Rows are points. Each copy is the shape, with its points in the same order, stretched, turned, moved and blurred by noise. Say if it was mirrored as well.
(in the rows, 128 means zero)

Shape (7 x 2)
[[ 66 100]
 [105 159]
 [167 107]
 [169 164]
 [110 168]
 [154 163]
 [ 94 102]]
Copy 1 (7 x 2)
[[ 82 109]
 [134 156]
 [168  93]
 [192 145]
 [142 159]
 [178 148]
 [102 104]]
Copy 1 is: only turned
Copy 2 (7 x 2)
[[ 50 140]
 [ 98 178]
 [148  79]
 [170 140]
 [107 186]
 [161 139]
 [ 77 125]]
Copy 2 is: only turned
Copy 3 (7 x 2)
[[111 197]
 [ 93 122]
 [155 119]
 [122  76]
 [ 88 118]
 [121  91]
 [126 176]]
Copy 3 is: mirrored
Copy 4 (7 x 2)
[[160 171]
 [157 126]
 [ 84 134]
 [114 101]
 [160 122]
 [122 106]
 [134 167]]
Copy 4 is: only turned

Shape (10 x 4)
[[149 132  90  99]
 [ 66 106 112 127]
 [189  99 143 142]
 [190  99  96 131]
 [116 121  76  99]
 [ 70  95 201 147]
 [102 184 133 158]
 [ 88 100 143 161]
 [ 73 130 115 159]
 [109 116 124 121]]
Copy 1 (10 x 4)
[[132 107 109 131]
 [169  91 174  87]
 [145 166  96 214]
 [156 115  92 200]
 [155  75 129 100]
 [165 191 182 120]
 [ 31 115 148 133]
 [151 122 168 142]
 [116  86 174 113]
 [147 121 144 119]]
Copy 1 is: only turned
Copy 2 (10 x 4)
[[124 121 115  81]
 [116 173 144  73]
 [151 106 148 123]
 [156 104 130  96]
 [119 137 118  63]
 [ 97 171 188 127]
 [150 169  84 134]
 [138 171 157 108]
 [140 179 122 102]
 [114 150 135  92]]
Copy 2 is: mirrored

Shape (12 x 6)
[[143 145 138  99 147  60]
 [160 154 120 128 119 126]
 [128  96  99 147  80 118]
 [115 167 109 133 101 129]
 [140 130 120 161 133 130]
 [102  94  77 146 121 146]
 [124 143 178 108 149  85]
 [121 146 139  82 147  98]
 [ 98 125 102 158  96 151]
 [158 117 136  50 171 100]
 [148 143 153  87 194  77]
 [114 104 120 168  67 179]]
Copy 1 (12 x 6)
[[143  98  90 123 179 124]
 [124 142 112 116 139 101]
 [126 170 129 104 134 160]
 [ 91 121  97 114 107 141]
 [115 144 143  93 141 123]
 [127 131 134  61 104 141]
 [140  87 116 136 159 132]
 [142  85  92 120 131 119]
 [ 95 141 130  90  89 158]
 [200  91 107 120 159  78]
 [171  79 109 101 162  96]
 [ 99 181 159 121  76 154]]
Copy 1 is: only turned
Copy 2 (12 x 6)
[[176  97 111 167 131 108]
 [156 151 134 132  97 144]
 [134 183  58 106  93 114]
 [104 170 127 153 101 100]
 [144 131 126 130  76 134]
 [ 72 150  63 109 102 143]
 [158  70 142 142 136  73]
 [126  90 120 145 157 112]
 [ 82 173 103 126  95 103]
 [154  78 109  94 180 150]
 [168  39 141 149 150 130]
 [ 83 200  98  76  82 101]]
Copy 2 is: only turned
Copy 3 (12 x 6)
[[158  91  84 147 127 143]
 [122  92 141 162 124 120]
 [108 126 129  71 149 139]
 [140 104 147 140 101 101]
 [112 104 114 126 143 111]
 [122 163 132 103 149 111]
 [131  81  63 136 105 127]
 [152 108 100 171  96 122]
 [115 133 137 104 119  94]
 [138 123  94 205 118 147]
 [149  97  65 189 122 128]
 [ 79 123 145  80 123 110]]
Copy 3 is: mirrored
Copy 4 (12 x 6)
[[ 49 196 125 106 104 102]
 [125 145 169 104 108 107]
 [190 142 135  99  70 120]
 [142 136 163  70  89 159]
 [138 110 135  95 107 103]
 [164  78 136 122  46 167]
 [ 73 180 102 109 158 114]
 [ 56 169 133 126 111 155]
 [188  92 136  88  80 166]
 [ 54 187 137 188 101 123]
 [  7 164 121 154 125 104]
 [237 103 131  95 101 148]]
Copy 4 is: only turned
